Each row is a point. Each copy is the shape, with its points in the same order, turned, moved and blurred by noise. Some copies are also mirrored. Which?

Shape:
[[ 1.6  0.9 -5.3]
 [-5.3 -2.2 -0.6]
 [ 2.9 -5.2 -2.9]
 [-0.6 -0.4  2.9]
 [-0.3  1.8  2.7]
 [ 2.1  2.7  1.2]
 [-3.2  3.0  0.0]]
Copy 1 (7 x 3):
[[ 1.9  2.0 -6.0]
 [-4.9 -3.2 -2.9]
 [ 3.8 -3.4 -4.6]
 [-1.1 -0.6  0.9]
 [-1.0  1.8  0.9]
 [ 0.5  2.3  0.6]
 [-3.5  2.8 -1.3]]
Copy 1 is: only turned
Copy 2, 7 rows:
[[ 1.1 -1.8 -3.9]
 [-5.5  0.6  1.2]
 [ 1.5  5.0 -3.6]
 [ 0.0  1.1  4.0]
 [ 0.8 -1.1  4.3]
 [ 3.2 -2.0  2.3]
 [-2.1 -3.5  2.2]]
Copy 2 is: mirrored
Copy 3 (7 x 3):
[[-2.6  0.7 -5.8]
 [-4.3 -4.1  1.5]
 [ 1.7 -4.5 -5.4]
 [ 0.6 -1.1  1.9]
 [ 0.2  1.5  2.0]
 [ 0.8  3.0 -0.4]
 [-3.9  1.5  1.4]]
Copy 3 is: only turned

Shape, 7 rows:
[[-0.2 -1.2 -2.8 -1.2]
 [ 0.2  4.7 -1.2 -4.7]
 [ 0.5  5.9  1.3 -0.1]
 [-1.0 -0.4  0.4  0.9]
 [-5.7 -3.8  1.4  1.9]
 [ 1.6  1.9  1.6 -3.1]
 [-2.9 -4.2 -2.4  0.1]]
Copy 1 (7 x 4):
[[-3.5 -3.0  1.2 -1.8]
 [-3.6 -2.0  5.6  3.1]
 [-1.7  1.1  3.0  4.3]
 [-1.6  0.9 -0.1 -1.4]
 [-4.3  2.9 -1.2 -6.0]
 [-0.7 -0.3  5.0 -0.1]
 [-4.5 -2.3 -1.9 -4.3]]
Copy 1 is: mirrored
Copy 2:
[[ 0.3 -3.1 -2.5 -1.5]
 [-2.1  1.5 -1.0 -6.3]
 [-0.2  4.8  0.5 -2.9]
 [-0.1 -0.6 -0.3  0.8]
 [-3.3 -2.5 -1.6  5.7]
 [-1.0  0.2  1.9 -3.8]
 [-1.1 -4.7 -3.0  2.0]]
Copy 2 is: only turned
Copy 3 (7 x 4):
[[ 3.3 -1.6  0.9  0.3]
 [ 5.5  3.2 -1.2 -4.7]
 [ 2.0  5.9 -2.0 -1.7]
 [ 0.5  1.3  0.8  0.9]
 [-1.6  0.2  7.2  1.1]
 [ 0.8  1.3 -1.8 -4.1]
 [ 2.4 -2.5  4.2  1.4]]
Copy 3 is: mirrored

Shape (13 x 8):
[[-1.1  1.3  2.1 -2.6  2.1  4.3 -2.7 -2.2]
 [ 1.1 -0.5  0.0  1.0 -1.9  4.3  0.3  2.5]
 [ 5.4 -1.4  2.2 -5.5 -1.8  1.7 -2.5 -1.5]
 [-4.3 -0.2 -2.0  0.9  1.9  0.7 -1.8  0.2]
 [-2.8  0.9 -0.6 -2.2 -2.6 -3.6 -1.8  0.4]
 [-2.7  0.5  2.0  0.2 -3.2  3.3 -0.5  2.5]
 [ 0.3 -1.1  0.2  1.0 -2.2  0.5 -0.2 -1.1]
 [ 4.2  0.9 -4.5 -1.8 -3.7  4.3 -1.8  2.7]
 [ 1.8 -0.9 -2.8  1.3 -0.3 -1.5 -3.2 -0.9]
 [-0.8 -0.3  0.3 -0.3  7.6 -9.0 -0.7  0.2]
 [-3.7 -1.4  0.2 -3.5  4.2  3.9 -0.2 -0.5]
 [-1.3 -1.9 -3.9 -3.5 -2.3  2.4  0.6 -0.2]
 [ 4.3  5.9 -3.6  1.4 -1.0  3.8  7.9  1.5]]
Copy 1, 13 rows:
[[ 3.3  2.1  1.8 -5.4  2.4 -0.6  0.7  3.0]
 [ 2.1 -1.8  1.1  0.3 -2.3  2.5 -1.5  4.4]
 [ 4.3 -0.4  4.1 -5.9 -0.1  1.6 -5.5  1.2]
 [-0.5  0.7 -3.0 -1.3  1.1 -0.3  1.4  1.5]
 [-1.8  3.1 -1.4 -2.2 -2.1 -0.3 -2.3 -1.1]
 [-0.3  0.4  1.8 -0.6 -3.8 -0.5  0.4  4.8]
 [ 2.1 -0.4  1.0  0.2 -1.5 -0.1 -0.8 -0.5]
 [ 5.0 -1.0 -1.9 -3.3 -3.9  5.3 -3.2  2.4]
 [ 3.6  0.1 -2.8  0.3 -0.8  0.0 -3.1 -2.0]
 [-1.7  6.3 -2.6  2.1  9.1  0.1 -4.9 -3.5]
 [-0.7  0.1  0.7 -4.9  4.6  1.5  1.6  3.6]
 [ 0.0 -1.8 -0.5 -4.1 -2.4  4.1  0.5 -0.6]
 [ 5.0  3.0  2.7  4.2 -3.1 10.0  1.7  1.6]]
Copy 1 is: mirrored
Copy 2:
[[ 0.6  2.8  2.3  1.3  0.6  4.2 -1.4 -4.2]
 [ 2.3  0.2  0.6  1.4 -2.0  4.8 -1.1  2.8]
 [ 5.6  2.4  0.2 -5.6 -0.1  3.2 -3.0 -1.8]
 [-3.0 -2.1  0.5  3.4  0.4  1.6 -1.9 -0.6]
 [-3.2  0.4 -0.9 -2.5 -2.1 -1.6 -1.2  0.6]
 [-1.5  1.0  1.7  1.1 -4.1  4.4 -1.0  2.0]
 [ 1.8 -1.2  0.0  0.4 -2.8  0.6 -0.7  0.9]
 [ 3.1  2.1 -5.3 -0.1 -0.5  4.8 -4.2  3.3]
 [ 1.7 -1.8 -1.6  0.8  0.8 -1.4 -4.1  0.4]
 [-2.8 -2.3  4.0 -1.2  7.1 -6.8  1.0  0.0]
 [-2.5 -1.0  1.6  0.6  2.5  5.5  0.0 -3.3]
 [-1.0 -1.8 -4.1 -1.3 -1.0  4.8 -0.5 -0.3]
 [ 4.2  3.8 -4.9  3.9  0.8  3.1  6.3  5.4]]
Copy 2 is: only turned
Copy 3 (13 x 8):
[[ 0.1 -1.9  0.2 -3.3  5.3  5.5 -0.4 -0.5]
 [ 2.5  0.0 -0.5 -0.5 -2.1  3.5 -0.2 -0.8]
 [-0.4 -4.9  0.9 -3.6  0.2  3.9  0.6  6.1]
 [-0.6  0.1 -2.4 -1.0  3.7  0.1 -1.5 -3.7]
 [-5.1  0.8 -2.5 -0.3  1.9 -0.1 -2.3  1.6]
 [-1.4  1.2 -0.6 -0.4 -1.1  4.9 -2.2 -2.0]
 [-0.9 -2.0 -1.7  1.7  0.3  1.9 -0.1  0.3]
 [ 4.2 -0.1 -4.9 -3.3 -2.8  3.2 -1.1  3.1]
 [ 1.5 -2.8 -2.8  0.6  2.1 -1.3 -1.9  1.7]
 [-2.5  0.1  2.9  0.4  8.0 -8.0  1.0  1.1]
 [-0.9 -1.3  0.0 -5.4  4.1  2.7  1.6 -3.8]
 [-1.5 -1.6 -4.7 -3.8 -1.0  1.7  1.1 -0.7]
 [ 4.8  5.7 -3.3  1.4 -1.3  3.4  7.8  1.6]]
Copy 3 is: mirrored

Shape (16 x 11):
[[ 2.9 -2.2  1.9  0.7 -1.3 -3.2 -2.4 -2.4  1.0 -1.6  1.6]
 [-2.9  1.4 -1.5 -0.3  0.8  1.8 -0.8 -2.3  2.0 -0.4 -2.6]
 [ 0.6 -0.1  4.0  3.5 -4.1  3.3 -0.3 -3.8  0.3 -1.1  0.4]
 [-2.1 -1.8  2.5 -1.0  2.7 -1.5  3.7 -1.3  2.5  0.8  1.2]
 [-2.5  4.3 -1.4 -1.0  3.9  1.1  2.1 -4.5 -0.8  3.1  3.0]
 [-0.1  0.5 -3.1 -0.1  1.1 -3.0 -3.4  1.0  0.5  3.7 -0.9]
 [ 2.6  5.3  3.9 -2.8  0.0  3.7  1.2  1.1  0.9 -3.3 -4.7]
 [-1.3 -3.6 -0.3 -1.2 -4.5 -0.2 -3.3 -1.2  2.2 -1.8  3.3]
 [-0.5  1.2 -2.8  2.5  0.2  5.0 -0.4 -1.6  1.4  1.6 -5.7]
 [ 6.3 -2.5 -4.3 -4.1 -2.1  0.4  0.8 -2.6 -5.2 -2.4 -2.1]
 [-1.9  3.0  1.5 -3.8  1.8  2.9 -1.3  0.1 -3.7  3.7  0.9]
 [ 4.0  1.0 -4.0 -1.4  1.4 -0.8  0.0  2.1 -4.0  0.5 -4.8]
 [ 5.8  3.1  0.1  3.2  4.1  3.1  2.1  1.1 -3.5 -4.0 -1.8]
 [-2.9  3.5 -0.9 -4.1  1.1 -2.7  4.9 -3.1 -5.0 -3.8 -0.5]
 [ 3.2  1.3  3.7  3.0  1.1  5.4  4.1 -3.6  0.9  1.7  2.9]
 [-0.3 -1.4  4.1 -2.2  1.8  0.5 -2.8 -3.1  0.2 -5.3 -1.2]]
Copy 1:
[[ 3.5  0.0  3.9  0.9 -0.3 -3.2 -0.5 -1.2  1.3 -0.2  2.1]
 [-1.7  2.5 -1.3 -0.6  2.5 -0.3 -1.1 -2.3  2.9 -0.7 -3.0]
 [ 0.5  1.9  1.1  0.8 -3.7  0.4 -2.0 -5.4  1.5  4.2  0.3]
 [-3.4  1.3  4.8 -0.9  0.1 -1.2  4.0 -0.3  1.9 -0.5 -1.5]
 [-3.1  6.2 -3.2 -1.3  1.3 -1.1  5.5 -0.4  1.8  0.1  0.9]
 [ 2.5  0.8 -1.0 -1.0  4.2 -4.0  0.6  3.1  1.5  1.0 -2.7]
 [ 2.8  6.4  2.3 -0.6 -1.2  4.8 -1.0 -3.0 -1.2 -1.2 -5.9]
 [ 0.1 -0.8  2.3 -2.6  0.4 -0.8 -4.9  0.3  3.0  0.8  3.2]
 [ 0.4  0.3 -3.7 -0.6  2.8  1.6 -0.1 -4.3  2.3  2.4 -6.3]
 [ 5.6 -3.0 -1.7 -5.4  0.5  0.8  1.2 -2.9 -4.9 -2.9  0.2]
 [-1.4  6.2 -0.7 -2.5  3.1  0.9  1.0  1.3 -3.1  3.2 -0.9]
 [ 5.6 -0.5 -2.5 -1.8  2.7  0.2  2.5  0.9 -3.6 -1.5 -4.9]
 [ 5.4  1.6 -1.4  4.0 -0.6  5.5  4.9 -2.2 -2.2 -0.7 -2.9]
 [-3.3  3.7 -1.8 -2.1 -3.0 -0.6  3.0 -0.1 -3.6 -6.8 -0.7]
 [ 0.4  3.8  1.5  0.0 -2.7  3.1  5.3 -5.2  2.7  5.3  0.8]
 [-0.2  2.7  4.3  1.9  2.3  1.1 -2.7 -3.6 -1.6 -2.8  0.9]]
Copy 1 is: only turned
Copy 2, 16 rows:
[[ 1.7 -0.5  3.9  0.5 -1.8 -5.0 -1.6 -0.7  0.0  0.6  0.0]
 [-1.1 -1.1 -3.9 -0.9  0.8 -0.3 -2.6 -1.4  2.6 -1.4 -1.2]
 [-1.0 -2.4  1.4  0.8 -3.2  1.2 -1.0  0.0  4.4  2.3  4.0]
 [-3.2 -0.5  0.9 -2.5  3.8 -4.8  0.5 -0.3  2.1 -2.2  1.1]
 [-2.5  5.2 -2.2 -2.3  2.9  0.5 -1.4 -2.9 -1.9 -3.4  2.6]
 [ 0.7  1.7 -1.6  0.0  0.9 -2.2 -1.6 -2.0 -2.3  1.1 -5.4]
 [ 2.7 -0.6 -1.7 -5.0 -0.7  1.9 -2.9  6.9  4.6 -2.4 -0.1]
 [ 0.5 -5.4  3.6  2.2 -1.6 -1.3  0.8 -3.7  0.4 -2.1 -1.4]
 [ 0.0 -1.1 -7.4  0.3 -0.1  0.9 -0.9  0.4  2.6  3.0 -0.4]
 [ 5.5 -3.2 -3.2 -1.9 -4.9 -3.6  0.6  2.1 -6.2 -0.5  2.7]
 [-2.8  0.8 -0.6 -2.6  1.2  3.8 -3.6  0.5 -3.8 -1.4 -0.5]
 [ 3.1  1.2 -5.9 -0.9 -0.7 -2.1 -0.2  5.0 -3.3  0.8 -3.2]
 [ 5.4  3.4 -3.0  0.9  1.7 -0.8 -2.0  6.9  0.7 -1.3  4.5]
 [-2.9  1.9 -3.8 -2.3 -2.6 -3.2 -0.5  3.3 -2.4 -8.8  1.8]
 [ 0.5  1.9  0.3 -1.6  3.2  1.2  1.0 -0.5  2.4  2.0  8.4]
 [ 0.1 -3.3  1.3 -0.7 -1.6 -3.7 -6.5  1.5  2.1 -3.4  2.0]]
Copy 2 is: mirrored
Copy 3, 16 rows:
[[ 0.6 -3.1  1.1 -2.8 -0.5 -3.2 -2.3 -2.6 -0.2  2.4  0.7]
 [-0.9  1.7 -2.6 -0.1 -1.5  0.2  4.0 -3.6  0.4 -1.5  0.0]
 [-2.0 -2.6  4.0 -1.8 -3.2  1.1  1.5 -5.4  2.2  1.7 -1.1]
 [ 1.0 -1.6  1.4  0.5 -1.0 -2.6  4.6  0.1 -1.9  0.8  4.3]
 [-3.7  1.2 -1.6 -2.6  0.3  0.7  6.1 -3.7 -3.6  2.2  5.9]
 [-2.7  1.3 -4.2 -2.1  1.0 -0.3  0.5  1.9 -1.5  3.1 -1.0]
 [ 1.5  1.1  3.8 -5.9  3.7  1.0  5.1 -2.2  4.0 -4.8 -0.5]
 [-2.0 -2.7 -0.8 -0.6 -4.0 -1.2 -3.2 -1.8  3.0  1.0  2.6]
 [-2.4 -0.4 -3.2 -0.9 -0.6  2.2  6.4 -3.4  1.2 -0.9 -4.4]
 [-4.0 -6.1 -2.6 -9.2 -1.6 -1.6 -0.2 -1.3 -1.7 -4.8 -1.9]
 [-2.7  1.8  0.4 -5.4 -1.2  4.9  3.5  0.5 -1.8  0.4  3.2]
 [-4.5 -1.1 -3.0 -6.7  2.6 -0.7  2.3  2.3 -2.8 -3.0 -4.2]
 [-3.3 -4.4  1.8 -3.8  7.3  1.2  3.4 -3.7 -2.6 -2.6 -2.5]
 [-4.7  2.2  1.4 -6.1 -1.1 -3.8  3.4 -3.0 -5.3 -5.1  5.0]
 [-1.6 -5.8  4.0 -3.0  1.2  2.4  7.5 -5.3  1.0  3.6  1.8]
 [ 4.2 -0.9  2.1 -2.6 -0.2  0.1 -1.1 -4.5 -0.4 -3.1  1.7]]
Copy 3 is: mirrored
Copy 4, 16 rows:
[[ 3.0 -1.0  2.9  1.3 -0.8 -2.0 -3.5 -0.6  0.1  0.9  4.4]
 [-2.7  1.2  0.2  0.6  1.3  0.6  0.6 -2.0  2.0  1.1 -1.4]
 [-0.5 -2.9  6.2  2.8 -2.1  3.5 -1.4 -1.3  1.1 -1.0  1.2]
 [-0.4 -0.7 -2.1  1.7  0.0  1.1  3.1 -0.1 -1.7  1.1  4.6]
 [-4.1  4.3  0.7 -0.1  2.6  5.0  0.8  1.2 -2.3  3.4  2.6]
 [ 0.1  2.2 -0.6  3.2  2.3 -3.1 -2.8  1.3 -0.8  4.3 -1.2]
 [ 2.3  0.7  0.3 -2.4 -4.0  4.3 -0.3 -4.3 -2.0 -1.2 -4.8]
 [-1.4 -3.2  2.2  0.2 -2.9 -3.3 -2.4  2.3  3.3  2.0  2.9]
 [-1.0 -0.4  1.8  2.5  3.5  2.8  0.9 -1.9  2.9  0.9 -5.7]
 [ 4.6 -1.5  6.2 -6.0  3.0 -2.8 -0.2  2.3 -2.3  1.9 -2.0]
 [-3.9 -0.3  0.1 -0.5  0.0  3.0 -2.2  0.7 -5.7  4.4 -1.5]
 [ 3.8  1.9  1.5 -0.9  3.9 -2.0 -1.0  1.2 -4.1  1.1 -5.5]
 [ 5.0  1.4  1.8 -1.8  3.4  5.3 -3.0  0.4 -3.0 -4.7 -2.5]
 [-2.8  4.6  2.4 -4.8  0.5 -0.9  3.3  0.3 -5.7 -2.1  1.5]
 [ 2.1 -1.8  3.3  1.9  0.2  9.5  0.2  0.8 -0.5  0.9  2.4]
 [-0.5 -2.7  0.5 -3.1 -0.5 -0.6 -2.9 -4.7 -0.6 -1.7  2.6]]
Copy 4 is: mirrored

Shape:
[[-2.0  1.3  4.2  3.7 -1.1  0.5 -1.3  0.6 -0.9 -4.3 -2.4 -1.4]
 [ 1.8  2.5  4.2 -2.6 -0.8 -2.6  0.6 -3.1  2.7  0.7 -1.4 -4.9]
 [ 1.8 -0.5 -2.3 -2.4 -2.0  0.2 -0.5  0.4 -1.7 -0.3  0.4  6.3]
 [-2.1 -2.3  2.3 -1.9  4.3  0.6  2.0 -0.6 -1.3  0.9  1.6 -3.2]
 [ 0.3  1.5 -2.4  7.2  0.4 -0.4 -2.9 -0.3  2.0  0.2  5.7 -2.7]
 [-4.5  2.7  1.4 -2.4  0.6  2.1  1.0 -0.7  1.0  0.7 -0.8 -1.0]
 [-2.2  1.5  2.5  1.1  4.1 -7.7  0.7 -0.4 -1.4  1.7  1.0 -1.8]
 [-0.4  0.4 -1.9 -2.0 -3.9  2.2 -9.0  1.8  0.2 -4.6  4.9 -5.3]
 [-4.0  0.4 -5.2 -2.1  3.2 -6.4 -0.2 -3.3 -0.8  0.8 -2.1 -5.3]
 [ 1.0  2.5 -3.0 -1.8 -2.6 -3.2  0.5 -1.8 -1.5 -2.1  0.9 -3.4]
 [-0.3  0.2 -0.8 -0.1 -5.1 -2.3  1.7  1.8 -1.1  1.3 -0.3  0.7]
 [ 1.8  1.1  2.4 -2.7 -3.0  0.4  0.2 -4.7  3.3  1.8 -2.2 -1.5]
 [ 2.0  3.2 -2.0 -1.2 -2.7  0.4  0.3  1.0  1.9 -0.9  1.3 -5.2]
 [-0.8  2.7 -0.4 -1.4  0.6 -1.6  1.1  1.4  3.8 -1.8 -2.1 -4.5]
 [-1.1 -4.1  3.4 -0.6  4.7  2.3 -9.5  1.9 -0.4  0.9  1.2 -5.2]
 [ 0.8  0.7  3.8  0.7 -2.9 -4.4  2.6 -2.4  5.6 -2.1  1.3 -4.3]]
Copy 1 (16 x 12):
[[-1.3  3.0  4.2  1.3  1.6 -3.9 -0.1  1.3  1.2 -0.6  3.2 -5.2]
 [ 0.0  2.6  6.9 -2.4 -2.6 -2.1 -0.6 -1.5  4.6  1.9 -3.8 -1.3]
 [-1.2  0.0 -1.1 -2.1  1.9 -0.2 -2.8  0.7 -2.0 -1.6  1.3  5.4]
 [-0.7 -3.9  3.6 -1.4 -0.4  2.3  3.0  0.0  2.2  1.0 -0.1 -3.5]
 [-3.0 -0.5 -2.8  5.0 -3.3 -4.4  0.2 -0.5  3.4  5.0  1.7 -1.9]
 [-3.6  1.9  3.4  0.0  1.6  2.7  0.5  0.0 -0.3  0.5 -2.8 -2.4]
 [-3.2 -1.7  3.1 -4.7  1.0 -3.3  3.9 -3.5  0.6  5.4  0.3 -1.9]
 [-4.9 -2.8  3.8  5.0 -1.1 -4.2 -6.5  7.3  2.6  3.5 -1.2 -0.4]
 [-2.8 -3.5  0.3 -3.9  0.2 -4.5  3.3 -1.0 -2.0  3.5 -8.0 -3.1]
 [-2.7  0.6  3.1 -0.8 -3.7 -4.0  0.2  2.6 -0.7  1.3 -3.9  1.5]
 [ 0.0  3.0  0.6 -3.7 -1.6 -1.2 -1.1  3.3 -2.2  2.7  0.8  1.6]
 [ 1.9  3.0  3.7 -1.9 -2.4  0.4 -3.5 -1.9  3.5 -0.1 -3.3  0.3]
 [-1.7  1.9  2.5  1.3 -3.8 -1.9  0.0  4.5  2.6  3.2 -3.1  1.2]
 [-2.8  3.2  2.4 -1.1  0.4 -1.4  2.0  3.5  3.9  2.2 -4.0 -1.6]
 [ 0.7 -8.3  5.1  4.4  5.1 -2.0 -2.8  1.9  4.8  4.4  0.9 -4.5]
 [-3.0  3.7  3.3 -4.5 -4.9 -2.4 -1.0  0.4  6.5  1.5 -1.1 -3.1]]
Copy 1 is: mirrored
Copy 2, 16 rows:
[[-3.7  1.2  4.3  2.2 -2.6  1.9 -0.8 -2.5  2.1 -3.0 -0.2  2.7]
 [-0.4  1.6  3.3  1.5  0.2  1.7  5.0  2.1 -1.4 -4.3 -5.1 -2.2]
 [-0.4  0.6 -1.4 -4.8 -2.3 -1.4 -1.9  2.1 -2.4  2.2  2.0  0.4]
 [-2.3 -1.5  1.9  3.7  3.7  2.9  3.1 -1.1 -2.6  0.8  1.7 -1.1]
 [ 4.0  2.0 -0.4  7.7 -1.8 -0.2 -2.5  1.4  3.5  0.4  1.9 -2.2]
 [-1.9 -2.0  0.3  0.7 -0.4  6.0  2.3  1.2 -0.5 -0.4 -1.2  1.2]
 [-5.5  2.2 -1.6  5.9  3.3 -2.7  3.0  2.5 -0.2 -1.2 -1.1  0.0]
 [ 1.1 -4.1  6.1  2.2 -2.3  2.3 -6.7  5.3  1.9 -4.0  2.6 -4.7]
 [-4.8 -2.4 -5.9  4.5  2.9  1.0 -0.4  0.8 -2.9 -4.6 -2.2 -4.5]
 [-2.3  2.3 -0.7  0.0 -1.2  1.5 -1.0  3.3 -1.3 -3.6  0.1 -5.2]
 [-3.4  1.7  0.0 -1.6 -3.3 -0.1  0.7  1.2  0.6  1.9 -0.6 -3.1]
 [ 1.6  0.3  2.4 -1.0 -2.8  2.1  3.3  0.6 -3.3 -1.8 -5.1 -1.8]
 [ 1.1  1.4  1.5  0.1 -0.5  3.6  0.4  2.4  2.3 -3.0 -0.7 -5.4]
 [-1.1 -1.2 -0.1  0.6  0.7  2.6  2.5  0.1  3.2 -4.9 -1.8 -2.4]
 [ 0.4 -6.5  8.2  6.0  4.9  0.1 -4.6  0.0 -0.6 -0.4 -0.9 -0.2]
 [ 0.0  1.8  2.8  3.3 -3.9 -0.6  6.9  0.7  1.2 -4.3 -1.4 -3.9]]
Copy 2 is: mirrored
Copy 3:
[[-2.6  1.7  3.7  4.6  0.1 -0.3 -0.9  3.1 -2.0 -3.4 -1.2  1.1]
 [ 3.8  0.7  3.0 -1.4  1.8 -1.7 -4.4 -1.4  0.4 -3.0 -4.6 -0.4]
 [-2.0  0.3  3.0 -3.7 -1.3  1.2  4.3  1.7  3.8  1.6  1.6 -2.0]
 [ 2.6  0.7 -1.7 -1.9  4.3 -0.4  1.7  0.8 -4.0 -1.7 -0.2  2.5]
 [ 0.4  1.4 -1.2  3.0 -3.0  1.4 -2.3 -2.5  1.2 -3.2  4.9  6.2]
 [-1.4  3.7 -0.1 -2.5  1.6 -1.9  0.8  2.9 -0.5 -2.2 -4.1  3.0]
 [ 1.4 -3.3 -0.8 -1.7  1.7 -6.6 -3.2  0.5 -2.9 -0.7  2.3  2.4]
 [-1.7 -1.2 -3.4  0.5 -6.0  7.4 -1.2  1.5  1.0 -7.8 -1.1 -0.1]
 [-3.8 -1.9 -5.5 -4.0  1.5 -5.6 -2.2 -5.6 -2.1 -2.6 -1.4  1.3]
 [-0.6  0.0 -0.1 -1.9 -1.8 -2.4  0.5 -3.6  1.5 -5.1 -0.5 -2.0]
 [ 0.4 -1.4  1.7  0.5 -2.1 -3.3  2.8 -0.3  3.1 -0.3 -1.5 -0.2]
 [ 1.1  2.2  3.7 -2.4  0.6  0.5 -2.5 -2.3  1.5 -0.1 -5.6  0.1]
 [ 2.1  2.3 -1.4  0.4 -1.0  0.2 -0.1 -2.5  4.3 -5.5 -1.4 -0.4]
 [-1.0  0.9 -0.6  0.1  3.2 -2.7 -2.2  0.2  3.3 -5.6 -2.5  0.9]
 [ 0.2 -0.9 -5.8  1.6  1.2  6.9 -3.9  4.3 -5.0 -0.7 -0.9  1.3]
 [ 2.4 -2.1  4.9  1.2  1.9 -1.3 -3.3 -2.8  2.1 -5.4 -3.6  3.2]]
Copy 3 is: mirrored
